Every row gives one point. Examples show where two turns around zero, p and q, send a point. Write where each new point lands after one turn and then the other. Backwards means that the second turn is done in reverse. Each puzzle has new turns, and all numbers are rounded.
In the rows, 128 means zero.

Turn p:
[121 128 138] -> [123 129 139]
[156 106  71] -> [152 102  71]
[156 144 141] -> [154 150 134]
[117  93 149] -> [127  96 155]
[ 91 168 140] -> [ 86 163 140]
Turn q:
[102  93 133] -> [113  88 140]
[180 142 158] -> [178 158 147]
[104 119  94] -> [103 109 100]
[126 158 127] -> [118 156 125]
Where do these land?
p, then q: [103 124 173] -> [119 129 179]
q, then p: [163 158 121] -> [142 165 104]
q, then p: [ 98 117  82] -> [96 93 99]
q, then p: [149 113 136] -> [155 125 130]

Turn p:
[124 140 122 138 102 106] -> [131 150 127 136 102 112]
[145 125 110 142 124 149] -> [148 116 111 145 126 142]
[131 110 156 147 115 142] -> [124 102 152 146 114 132]
[148 142 108  91 136 101] -> [151 151 115  87 138 116]
[106 127  93  90 126 118] -> [112 145  91  92 123 131]
[131 100 104 143 142  98] -> [129 113 101 130 133  87]
[116 149 105 144 143 109] -> [124 156 108 143 143 110]
[123 131 225 129 136 201] -> [105  91 218 146 145 194]
Turn q:
[152 126 150 158 119 117] -> [154 131 152 152 111 125]
[152 150 112  96 127 135] -> [142 150 106  98 126 145]
[113 124 134 111 114 127] -> [111 118 130 113 116 130]
[132 181 137 128 127 132] -> [123 176 145 117 128 140]
[143 156 168  90 143 159] -> [138 139 158  83 144 171]
[109 110  93 117  95 164] -> [ 95 110  85 137 115 158]
[123 112 136 145 142  87] -> [138 117 143 137 128  83]
[100  65  94 180 158 103] -> [124  82 106 187 157  71]
Where do these land?
p, then q: [141  84  89  92 134 121] -> [135 104  70  98 124 117]
p, then q: [119 142 150 157 170 111] -> [133 137 164 138 159  93]
p, then q backwards: [102 170 153 130 156  94] -> [ 99 179 135 148 158 114]
q, then p: [162 110 106 114 124 112] -> [165 124 103 114 115 121]
q, then p backwards: [115 148 159 127 159 151] -> [126 149 163 112 158 141]
q, then p: [ 86 125 124 147  70 147] -> [ 79 129 118 165  85 141]
p, then q: [142 140  80 136 108 129] -> [142 157  89 144 113 136]
q, then p: [114 121 157 135  84 145] -> [103 109 145 144  91 150]
p, then q: [170 112 134 113 145 143] -> [167 100 122 115 141 140]

Turn p:
[117 147 145 131 129 132 152 142  86] -> [129 146 140 125 113 132 148 147  85]
[118 119 136 156  98 164 151 144  88] -> [124 127 123 144  79 164 150 133  95]
[140 158  99 163 152 145 102 132  98] -> [139 175 105 162 143 151 109 128 108]
[154 111 122 119 113 121 129 153 176] -> [147 102 120 130 126 122 134 143 182]
[166  97 135 113 143 141 126  92 172] -> [150  92 142 118 160 143 126  89 166]
[151 155 134 110  95  56 154 139  87] -> [173 137 124 113 100  54 141 148  93]
[ 75 104  80 106 126 134 164 112 193] -> [ 62 107  92  99 143 119 170 106 178]
[145 165 142 119 145 111 119 156 129] -> [151 156 145 128 143 113 122 164 134]
[ 99  63 137 119 122 126 149 148 117] -> [100  64 118 121 116 136 142 148 107]
[142 150 129 122 135 161  57  90 105] -> [139 164 137 119 135 160  56  96 119]
[102 138 150 150 150 116 104 100 157] -> [ 94 136 163 150 151 113 108 108 141]
Turn q:
[140 154  87 140 116 162 124 123 139] -> [131 155  99 136 118 175 129 130 143]
[115 128 142  81 142 157 141  89 158] -> [136 137 165  83 136 143 138  97 165]
[150 133 103 147 111  83  93 160 161] -> [130 150  84 150 112  90  93 161 145]
[124 129 149 121 131 122  85 106 115] -> [134 138 144 130 137 117  92  99 110]
[119 109  93 130 154 127 172 121 123] -> [120  98  99 112 149 137 168 124 140]
[138  84 147 111 156 144 180 154  81] -> [146  56 148 104 137 138 164 149  97]
[148 111 146 163  71  89 122 156  88] -> [123 107 117 175  75  92 121 142  80]
[ 95 172  97  98 122 125 107 135 162] -> [ 91 182 116  95 132 134 109 138 150]
[160 176 155 155 151 109 143 106  94] -> [165 161 132 154 152 115 165 119  81]
[ 93  85 162 132 125 162 112 130 159] -> [107  96 178 141 130 138 100 121 168]
Where do these land?
p, then q: [136 122 160 145 128 170 192 117 114] -> [141 101 167 133 106 158 187 116 117]
q, then p: [131 129 147  70 121 122 108 125 141] -> [145 128 153  87 121 107  95 136 140]
q, then p backwards: [115 103  96 110 154 118 207 101 124] -> [125  96 101  94 130 134 204 115 159]
p, then q: [114 147 141 145 128 132 106 112 109] -> [119 150 141 145 132 132 116 113 102]
q, then p backwards: [107 126 157 130 156 139 106 138 109] -> [123 119 158 126 167 122 109 117 119]
q, then p: [134 180  46 133 149 140 114 201 145] -> [112 187  63 121 142 170 131 198 160]
p, then q backwards: [107 131 142 137 153 128 124  99 154] -> [ 85 128 147 136 141 131 123 109 136]
p, then q: [125 109 152 131  53 109 124 153 119] -> [111 113 123 146  53 102 108 133 128]
p, then q backwards: [115 143 149 142 154 138 132 148 133] -> [112 151 147 144 135 145 136 148 134]
p, then q: [139 136 118 137 132 107 131  98 119] -> [141 137 112 131 139 113 138 103 114]
q, then p: [189 109 162 119 155 113  94 114 146] -> [197 116 140 148 152 107  94 121 145]
p, then q backwards: [124 100  65 137  54 120  97 129 123] -> [152  90  62 133  72  98 101 120 136]

Turn p:
[114 137 152 121 114 128 111 151 145 112 116 131] -> [129 134 151 115 118 134 102 150 140 120 110 131]
[139 122 155 134 126 159 113 131 122 147 128 117] -> [136 126 148 146 129 148 119 125 110 153 114 114]
[116 139 153 127 180 130 161 138 105 140 121 111] -> [114 147 150 121 172 114 162 136  96 129 115 118]
[115 117 141 138 128 124 132 124 152 143 175 102] -> [108 123 158 133 143 143 123 114 142 138 169 110]
[134 102 126 123 134 116 137 141 125 125 120 101] -> [137 104 129 123 142 125 137 143 124 117 134 104]
[120 130 115 112 125 118 108 137 114 142 131 176] -> [120 132 102 110 112 116 117 142 126 160 128 158]
[126 125 147 116 131 136 109  99 133  98 141 119] -> [139 121 154 111 116 137 114  98 114 113 134 136]
[117 118 129 113 125 119 136 138 152 112 115 222] -> [118 115 114 112 122 124 121 156 152 136 111 218]
[117 126 148 141 109 153 125 146 114 112 142 127] -> [119 136 145 144 113 151 111 147 106 120 133 129]
[153 151 119 123 107 115 136  82  98 146 118 103] -> [141 135 118 140  91 107 167  93 124 132 124  98]
[166 132  85 117 132 123 135 149 148 121 129 116] -> [171 134  97 130 147 130 132 136 154 118 146 119]
[130 134 128 170 131 120 119 134 112 138 119 117] -> [115 132 123 159 133 103 114 129 118 127 121 107]
[117 131  66 129 121 123 143  95 144 129 108 123] -> [117 123  74 123 127 131 145  96 158 102 124 122]
Turn q:
[120 132  92 150 143 117 106 169 125 120 157 121] -> [111 140  76 137 153 119 121 161 121 124 139 121]
[150 126 144 143 130 126 118 157 106 127 131 114] -> [144 128 129 144 122 127 116 162 110 123 143 115]
[142 124 118 112 129 132 117 149 152 115 146 104] -> [144 126 109 108 147 131 127 142 146 128 156 118]
[130 113 116 139 163 100 111 129 151 172  93 115] -> [125 138 146 126 168 124 114 146 133 169  86 105]
[134 115 142 143 133 138  83 113  96 120 141 136] -> [108 118 136 138 126 137  79 130 104 107 141 126]
[101 107 119 127 140  98 148 134 140 121 139 114] -> [105 120 122 117 146 100 159 132 131 133 128 109]
[141 156 138 133  92 139 138 101 152 137 115 160] -> [147 138 135 149  99 133 121  89 161 134 115 149]
[121 130 150 122 116 143 138  91 118  96  94  98] -> [133 124 160 115 107 159 145 102 125  98 124  96]
[ 87 159 134 118  92 130 139 100 108 147 128 125] -> [105 159 131 119  83 132 142  90 113 142 128 132]
[125 126 132 130 144 151 140 136 152 129 114 117] -> [130 128 140 125 139 151 146 143 151 131 125 130]
[155 117 110 117 137 135 132 116 140 131  97 132] -> [156 109 133 120 145 145 125 120 135 134 100 129]
[121 109 120 148 111 141 162 131 129 159 135 127] -> [116 107 123 149 112 135 152 130 130 167 128 133]
[105 131 129  89 112 118 134 140 120  99 152 185] -> [118 120 109 102 105  84 131 117 132  95 130 177]
[160 146 147 122 150 124 127 126 103 120 151 144] -> [150 134 142 145 140 115 115 128 101 107 149 153]
Where do these land?
q, then p backwards: [129 225 131 113 141 125 127 147 115 130 134 136] -> [148 206 112 122 143 154 143 139 108  94 146 151]
q, then p: [104 150 119 132 128 119 131 120 139 137 120 142] -> [113 143 122 124 124 119 136 117 146 121 105 134]
p, then q backwards: [119 110 111 124 142 110  88 146 119 131 156 102] -> [141 106 126 113 118 112  88 129 123 130 154  94]
p, then q: [118 107 156 144 112 101 127 144 113 138 126 132] -> [108 123 131 126 108 100 127 159 129 141 131 108]
q, then p backwards: [182 108 139 108  88 142 122  74 177 168 122 117] -> [169 112 146 108 121 133  73  95 188 162 158 116]
p, then q: [107 128 148 168 136 134 132 133 117 109 125 105] -> [102 141 139 134 121 130 127 143 114  91 131 101]
q, then p: [125 106 135 119 134 125 138 131 139 117 172 147] -> [108 107 130 113 140 116 124 131 135 131 163 154]
q, then p backwards: [115 134 123 127 150 146 116 134 101 129 128 146] -> [106 125 133 134 134 148 133 138 116 107 126 151]
q, then p: [126 123 106 136 122 139 149 144 117 130 137 132] -> [117 122  99 142 132 136 140 141 127 127 136 133]
p, then q: [179 105 123 144 133 129 139 111 159 120 121 140] -> [137  86 137 168 158 124 114 122 146 126 118 129]
q, then p: [113 130 123 109  99 137 116 134 125 112 104 138] -> [145 122 116 111  98 148 127 132 145 115 116 128]
q, then p: [137 135 117 127 144 125 147 104 107 109 113 116] -> [138 124 131 138 129 126 152 117  95 106 118 129]
q, then p: [110 104 134 113 135 134 132 141 137 134 105 112] -> [131 122 142 109 137 149 143 153 134 135 116 117]

Turn p:
[ 31 145 131 143 131 136 120 151 145 134 117 108  55  97] -> [ 40 122 112 101 133 138 139 197 126 119 114 121  71 111]
[108 105 132 131 134 127  89 115 146 206 140 124 118 135] -> [136 130 117 151 150 113 121 161 138 196 138 126  84 122]
[ 94  97 121 134 139 147 113 121 139 130 127 114 158 129] -> [114 108 113 152 137 149 103 147 113 153 134 132 143 115]
[159 129 150 140 134 124 144 207 128 100 143 108 147 134] -> [151 112 140 149 101 114 118 144 124  61 157  89 142 145]
[147 145 104 155 120 136 114 107 147  96 150 150 150 131] -> [126 147 117 148 122 161 125  99 164 119 141 151 150 140]
[146 122 116 139 144 133 129 110  40 189 146 132 130 133] -> [177 156 104 142 161 111 164 109  65 147 144 147  93 126]
[ 52 168 134 132 137 127 150 138 135  96 143 164 151 135] -> [ 54 135 120 108 147 136 102 136 114 107 150 146 149 176]
[117 132 125 129 145  78 132 113 119 110  91 171 119  87] -> [ 89 138 147 118 169  90 131 101 140 106 106 151 137  98]
[159 144 153 142 148 140 137 120 143 114  45 135 153 109] -> [129 152 199 127 142 135 141 137 130 121 116 122 186  92]
[122 118 128 110  89 141 113 113 126  94 143 124  42 150] -> [122 106 123  98  99 166 134 114 146 119  73 129  62 142]
[124 103 127 147 122 119 139 163 143 119 127 142 136 134] -> [128 103 133 152 131 116 118 149 139 102 126 137 137 142]
[169 113 109  65 102 135 145 135 141 140 147 117 118 111] -> [178 110 111  85  83 103 112 122 144 136 125 135 125 112]
[159 123 112 110 145 136 142 122 128 179 146 139 151 145] -> [184 139 112 121 145 109 124 133 128 159 150 135 139 141]
[130 119 105 135 158 103 128 106 141 131 112 116 148 144] -> [129 130 109 144 158 124 130 121 138 147 113 109 163 120]
[153 134 143  89 147 138 108 123 104 102 123 108 148 129] -> [148 140 138 116 116 141 100  93 101 124 130  97 139 107]
[164 120 159 143  96 137 138  99 143 104 150 102 107 133] -> [141  94 148 126  93 159 163  98 152 134 132 115 118 135]
[143 156 128 134  86 118 135 135 108 132 126 122 146 139] -> [131 150 134 140  90 111 148 116 114 126 127 134 137 153]
Turn q:
[ 89 126  71 163 160  93 111 137  87  98 128  90 144 157] -> [ 82 110  81 160 163  89 111  85  92 111 117 104 158 136]
[162 113 109 117  90 158 110 121 165 101 165 134  98 149] -> [145  96  94 108  97 174 105 124 156 110 158 143 120 102]
[106 138 148 162  97 107 136 158 144 132 137 151 127 119] -> [119 120 146 153 109 107 130 162 120 110 160 146 115 149]
[136  97 105 140 126 108  93 128  97 159 155 130 107 132] -> [127 120  95  99 145 110  96 124  95 140 147 119  94 129]
[136 136 156 154  99 127 166 158  94 129 150 101  84  99] -> [160  98 122 142 122 110 142 191 124 119 139  75 116 138]
[ 94 123 156 118 129 159 149  99 158  99 109  89 167 117] -> [ 95 115 179 154 113 157 144 117 152 152 112 110 168 109]
[164 113 155 159 122 159 107 157 102 124 122 141 156 157] -> [165 122 126 135 132 167 123 125  81 140 150 140 150 167]
[163 130 123 118 123  99 141 142 108 104 156 123 134 152] -> [160 107 113 106 131 109 138 107 124  97 147 118 149 133]
[ 90 154 141  98 119 145 138 138 119 165 114 139 122 115] -> [114 182 131 131 106 118 151 157 135 149 126 118 121 128]
[109 102  81  98 151  96  92 107 160  96 112 119 163 128] -> [ 71 121 134 103 126 120  95  69 136 114  96 152 149 116]
[104 110 126 108 146 147 133 155 165 158  95 150  98  86] -> [ 93 154 135 108 129 139 123 186 155 141  93 154 109 143]
[145 132 123 163  93 112 162 115 123 154  86 134 165 123] -> [147 102 148 152 109  98 164 127  95 158 108 164 122 129]
[114 157 147 121 126 127 150 129 156 169 137  93 102 116] -> [131 135 133 143 122 102 135 154 184 160 135 108 112 131]
[165 157 145 100 142 132  92  79 115 115 101 158 120 153] -> [167 169 134 123 128 164 136  68 128 112 110 132  96 123]
[107 103 149 118 167 128 168 119 142 128 140 156 140 151] -> [104 135 152 111 174 140 168 130 140 124 151 144 142 122]
[164 157 112 110 158 150 104 107 112 117 140 141 120  94] -> [169 161 124 120 143 141  92 123 131 111  98 122 128  93]
Where do these land?
p, then q: [158 101 150 133 129 132 179 134  96 130 117 108 132 125] -> [156  92 148  93 144 128 157 128 100 123 121 109 146 125]
p, then q backwards: [100 142 111 111 104 152 117 129  93 155 101 139 159 128] -> [116 130 108 137 119 146 105 145 109 160 109 163 166 109]
p, then q: [153 169  96 145 160 138  94 107 112 123 136 110 125 176] -> [165 138  91 182 133 134 129 111 157 154 102 127 149 104]
p, then q: [ 99 138 168 158 141 147 144 173 154 162 159 134 127 108] -> [114 120 109 110 146 121 112 162 146 100 192 107 149 153]
q, then p: [114 134 143 126 178  98 140 124  88 128  80 142 113 132] -> [114 142 137  97 168 137 160 128 104 112  99  86 154 140]
q, then p: [117 131 128 149 124 123 115 132 163 158 119 110 110 165] -> [129 123 104 137 151 136 137 151 161 153 119 140 109 157]
p, then q: [131 144 154 153  77  95 126 107 111 105 108 126 129  58] -> [ 98 119 191 147 110 111 165 157 118 105 143 116  94  89]
q, then p: [137 148 103 115  91 182  95 115 115 127 154 160 138 129] -> [137 173 117 126  82 138 133 114 127 116 155 177 109 105]
p, then q: [161 128 111 166 142 156 160 112 127 112 127 146 125  99] -> [148 128 155 120 145 151 141 150 136 104 127 155 163  93]
p, then q: [119  86 133 136 129 133 104 112 108 153 118 122 168 100] -> [140 131 145 130 157 107 101 158  82 142 132 130 103 120]
q, then p backwards: [147 118 182 114 114 104 102 120 127 137 169 160 147 158] -> [161 160 180 114 138 157 140 126 110 133 169 152 141 111]
q, then p: [151  77 112  93 149 103  95 140 123  94 142 128  79 136] -> [132 119  98  93 120 166  71 115 125 135  78 107 129 103]
p, then q: [106 154 135 142 117 152 165 102 166 157 151 111 130 117] -> [113 141 112  99 121 110 149 159 148 152 173 143 155 115]
p, then q: [160 139  88 125 107 109 145 139 157 130 146 121 117 107] -> [126  99 130 117  95 107 128 124 154 108 123 170 134 111]
q, then p: [136 113 145  41 113 118 149 167 153  72  95 152 137 156] -> [118 101 151  74  79 149  90 114 117 138 107 150 195 177]
p, then q: [104 130 123 117 184 136 116 139 152 128 128 101 115 148] -> [113 135 100 128 135 129  91 131 149 151 105 105 163 146]
p, then q backwards: [ 84 124  97 152 117  97 130 124 129 105 127 107 125 132] -> [ 88 122  87 137 130 131 138 140 128 109  99 111 113 143]

Turn p:
[101 127 129 117 150 110 131 135 162  98 117 158  92 102] -> [132 131 110 115 147 133 103 119 160 113 166 176 140 121]
[144 101 176  90  99  97 138  81 108 143 135 107 151 127] -> [138 151 181  80 130  95 112 115  91 141 111 102 146 147]
[132  94  89 129 109 155 141 117 146 143 125 158 140 168] -> [121 111 134 140 105 131 176  94 158 128 103 125 161 135]
[145 168  92 131 103 123 138  98 142 121  85 144 103 100] -> [182 164 126 153 116 163 116 103 146  94 133 135 124 138]
[106  99 101 149 169 153 116 139 141 117 150  95 139 105] -> [ 95 100  69 116 135 113 126 116 135 114 127 108 109 103]
[154 154  95 116 168 125 171 162 138 138 126 130 165 119] -> [173 126  95 147 107 100 157 129 121 153 132 144 112  82]
[132 102 108  90 126 168 123 147 157 160  83 136 142 119] -> [142 114 123 118 127 159 134  77 155 167  91 137 128  97]
[107 129 120 157  78 116 118 161  90  99 139 121 110 107] -> [119  89 154 126 104 157 109 157 122  85 152 123  98 137]
[105 122 135 136 102 105  84 115 106 174  85 106 167 145] -> [ 88 155 160 125 109 159 121 111  76 126  75 131 120 115]
[ 85 169 171 167 138 136 162 110 145 104 133 140 104 183] -> [ 91 184 137 132 154 131 177 175 159 117 170 139 134 145]
[174 105 166 170 150 143 119 139 121 117 169 138 127 113] -> [121  91 127 156 169 103 115 154 119 132 150  82 155 114]
[175 160 157  86 152 126 117 104 159 142 165 115 170 145] -> [163 156  96 110 142 100 134 157  96 179  98 111 169 137]
[164 143 149 130 145 124 128 136  99  80  99 150 129 121] -> [165 115 141 150 178 135 136 130  97 122 156 143 119 133]
[ 98 144 123 116 130 133 103 134  97 142 160 133  92 106] -> [104 118 115 133 104 138  85 136 131 146 154 129 108 162]
[ 98 103 108 136 101 107 132 141 109 142 148  89  89 160] -> [ 87 115 153 120  95 105 119 147 156 103 102 133  96 153]
Turn q:
[146 104 103 130 129 122  98  82 157  44 145  94 110 155] -> [187 103  92 120 135 116 121 125 175  63 155  99 120 163]
[155 120 141 141 148 146 108 147 120  86  94 126 123 147] -> [160 105 112 115 129 115 148 137 105  92 122 158 104 123]
[146 133  63 131 107 125 120 106 110 145 152 100 113 162] -> [153 163  77 173 137 125 104 150 145 139 129 107 135 150]
[ 98  97 105 131 104 132 205 122 116 149 124 138 149 141] -> [101 112 109 150  72 142 107 110 149 174  94 112 118 117]
[102 171 145 143 106 146 111 133 176 154 136 128 134 126] -> [ 99 154 160 113 177 135 120 124 148 122  89 128 130 133]
[150 113  76 141 108  84 106 133 117 113 134 106 139 122] -> [165 109 100 153 133 114 107 145 130 130 135 123 182 146]
[124  98 166 130 139  54 168 151 130 132 130 104 128 150] -> [117  80 141 159 115  81 154  77 126 161 140 132 133 155]
[113 159 155 128 118 135 191 136 129 154 156 141 127 111] -> [ 93 155 159 146 114 138 144  91 149 154 113 125 128  89]
[197  98 128  94 135 138 169 138 131 136  98 122 180 121] -> [189  91 144 133 100 164 161 142 121 185 115 136 112 118]
[107  98 149 107 113 135 107 115 117 150 137 150 116 122] -> [ 93 128 154 125 112 126 115 159 120 126 149 111 113 139]
[129 112 148 121 143 145 138 151 147 149 136 100 101 103] -> [119 123 139 111 149  98 154 134 133 153 135 105 113  98]
[115 127  93 113 188 147 103 131 119 134 142 132 129 127] -> [115 135  80 106 151 159 142 139 105 130 160 116 128 125]
[127 105 165 134 113 149 112 141 119 115 163 102 144 118] -> [126 100 157 151 144 124 135 137 117 100 126  89 118 106]
[114 120 135 139 115 145 115 125 127 134 129 191 111 106] -> [ 87 134 146 112 111 139 108 160 139 111 140 156 130 109]
[108 193 155 110 135 124 100 147 127  95  85 124 116 115] -> [136 165 148  79 134 111 152 103  91  87 107 148 148 138]
[119 106 134 155 153  99 106  96 112 150 130 101 118 108] -> [129 116 126 127 152 103  85 113 106 143 173 116 126 129]
[126 225 116 128 120 149 119 121 123 135  85 219 138 142] -> [109 206 137 103 113 186 120 129 119 104  93 216 139 138]
Where do these land?
p, then q: [104 117 116 175 175 139  77 125 128 115 164  97 154 159] -> [ 98 114  50 109  99 115 111 106 102 131 107 105 162 127]
q, then p backwards: [157 148 106 103 155 128 157 100 110 108 123 108 112 110] -> [131 161 113 108 130 141 169 107 145 130 120 142 151  92]
q, then p: [135  95 113  95 152 107 149 142 127 142 168 167 160  94] -> [ 99 106 129  98  90 127 148 123 145 159 133  71 136  98]
p, then q: [ 87 105 154 144 131  95 112 104  80 117 115 164 103 107] -> [ 83 131 140 148 133 147 115 110 114  62 164 108 113 142]
q, then p: [ 89  99 168 104 112 157 168 154 135 171 125 145  99 161] -> [ 90 168 172 107 102 142 104 134 181 116 141 159  97 120]
q, then p: [108  94 134 140 100  99 139 129 115 179 123 118 131 151] -> [ 66 142 154 148 113 133 111 134 121 115 100 139 129 119]
p, then q: [160  86 148 128  97 144 107 139 165 122 118 159  93 158] -> [128  65 145  93 152 159 136 118 123 139 112 141  87 138]
q, then p: [148 163 113 127 114  99 109 166 113  89 161  88 152  80] -> [162 125 116 119 147 100 160 123  59 116 133  90 123  83]
p, then q: [ 98 128 139 135 103 104 124 103 157 115 143  95 159 166] -> [130 140 128 110  84 137 167 104 106 121  87 119 150 143]
p, then q backwards: [139 167 114 137 115 166 159  89 117 134 115 151 106  99] -> [152 146 119  94 134 118 146  72 116 119 168 107 128 142]
q, then p: [137 172 166 121 149 141  92 122 135 120 114  84 113  97] -> [166 149 121 125 164  86 111 140  94 154 152 135 108 152]
q, then p: [155 139 140 106 144 144 151 168  89 160 127 148 158 139] -> [122 131 165 164 106 142 138 114 141 145 169  95 100 112]
q, then p backwards: [159 159  83  95 104 125 130 159 160 133 132 157 121 135] -> [128 165 131 117 114 136 133 126 183 129 133 145 121 186]
p, then q: [118 113 109 130 109 151  97 102 162  91  93 112 122 128] -> [160 130  96  80 112 158 140 123 138 108 122 120  96 133]
q, then p: [126 136 116 180 159 121 150 119 126 125 100 126 136 137] -> [129 128 112 154 122 134 109  76 122 120 128 133 155 152]
